Rows are points. Each copy is the shape, with its points in the same order, turned, moved and blurred by noise. Is it also mirrored, or only turned?

Shape (9 x 3):
[[ 22  -1 -14]
 [-16  15  11]
 [  8 -27  11]
 [-43  16 -12]
 [ 17  20  -7]
 [ 11   1 -58]
 [ 10  -8 -30]
 [ 11 -18   9]
 [ -1  -5 -11]]
Copy 1, 9 rows:
[[-17  16 -22]
 [ 16  11  14]
 [-24 -14   3]
 [ 45  -4  -2]
 [ -2  32 -13]
 [  5  10 -60]
 [ -5   2 -34]
 [-24  -3   3]
 [  1  -1 -12]]
Copy 1 is: mirrored
Copy 2 (9 x 3):
[[ 25   3   1]
 [-16   8  23]
 [ 14 -31   9]
 [-43  18  -4]
 [ 19  22  12]
 [ 18  21 -43]
 [ 13   7 -24]
 [ 12 -19  12]
 [  6  -2  -3]]
Copy 2 is: only turned
Copy 3 (9 x 3):
[[ 18   1 -13]
 [ -8  15  25]
 [  7 -30  11]
 [-44  22  12]
 [ 14  21  -2]
 [ -9   8 -51]
 [ -1  -5 -23]
 [ 11 -17  10]
 [ -7  -2  -2]]
Copy 3 is: only turned
Copy 4 (9 x 3):
[[  3  14 -18]
 [-11 -27  14]
 [-21  26  14]
 [-38 -42 -10]
 [ 14  -5 -11]
 [-15   4 -56]
 [-14  11 -27]
 [-13  16   7]
 [-17   3 -12]]
Copy 4 is: mirrored

Shape, 7 rows:
[[  7 -54  -8  37]
 [  6  24 -38  11]
 [  0  24   1  29]
 [ 13  -3  -4   1]
 [ 16   1 -17 -23]
 [ 20  25  38   6]
 [ 25  -8 -34  23]]
Copy 1 (7 x 4):
[[-10 -53 -46  30]
 [ 15  29 -27   0]
 [  8  14  -7  35]
 [ 16 -14 -13  -2]
 [ 16  -7 -11 -26]
 [ 29  -9  36  24]
 [ 25  -4 -48   8]]
Copy 1 is: only turned
Copy 2 (7 x 4):
[[-60  21  41  14]
 [-15  16 -40  12]
 [ -5  -3 -10  33]
 [-12  14   1  -8]
 [-10  19 -12 -22]
 [ 32   6  17   9]
 [-33  34  -5  11]]
Copy 2 is: mirrored
Copy 3, 7 rows:
[[ 10   7 -42  28]
 [ -3 -29   3 -37]
 [-16 -15  24  -1]
 [ 19   0   6  -9]
 [ 32   1   8 -33]
 [ 17  -3  55  14]
 [ 13 -30 -20 -12]]
Copy 3 is: mirrored

Shape (9 x 6):
[[ 37  -7  25   8  -4   2]
 [-31 -34 -20 -35  -5   3]
 [ -3  20  24  27  27   1]
 [ 27 -42 -17  -6  12  19]
 [ 23 -38   6  16 -13  25]
 [ 13  17  24  41 -22 -26]
 [ -2  -6   3 -14  25  47]
 [ -7   4 -32 -13 -11   6]
 [ -9  27 -14 -17 -21 -13]]
Copy 1, 9 rows:
[[ 22 -33  -7  29  -3   9]
 [-22  17   2 -24  33  -5]
 [ 11  11   2  37 -30 -16]
 [-13  -8 -30  23  33  23]
 [-17 -30  -1  28  18  31]
 [  4 -37   9  19 -46 -14]
 [ 12  33   0  17  14  27]
 [-12   8 -13 -29  -6  11]
 [  7  -7  -7 -30 -26 -13]]
Copy 1 is: only turned
Copy 2 (9 x 6):
[[  9 -31 -11 -29  17   4]
 [-56 -11 -18  31   3 -22]
 [ 17  23  -3 -19   2   4]
 [-39 -29 -20 -11  37  18]
 [-31 -37  -3 -30  10  23]
 [ 39 -18  22  -8  -7   2]
 [-33  13 -46 -20   5  14]
 [-16 -17 -29  33   0   7]
 [ 14 -12 -27  39 -10 -13]]
Copy 2 is: only turned
Copy 3 (9 x 6):
[[ 26  20  13   4  17 -23]
 [-18 -40 -21 -32 -17  -8]
 [-16  43  33   2  -5  -4]
 [ 12  -5 -19 -26  31   7]
 [  8  -8   4  -2  43 -14]
 [  8  22  27  49  -9 -21]
 [ -9   1  25 -52  18   5]
 [  5 -26   6  -9 -18  20]
 [ 14 -18  23   2 -42   1]]
Copy 3 is: only turned
Copy 4, 9 rows:
[[ 23 -17 -24  24 -32   6]
 [-51  13   2  -3   5  -2]
 [ 35 -16  28  36  -6  11]
 [ -8   0 -34  26   3 -28]
 [  3  16 -34  36 -25  -6]
 [ 38  -4  23  17 -60   2]
 [  3   5 -14  28  34  15]
 [ -3  18   3 -18   2  -9]
 [  4   0  18 -32 -14  12]]
Copy 4 is: only turned
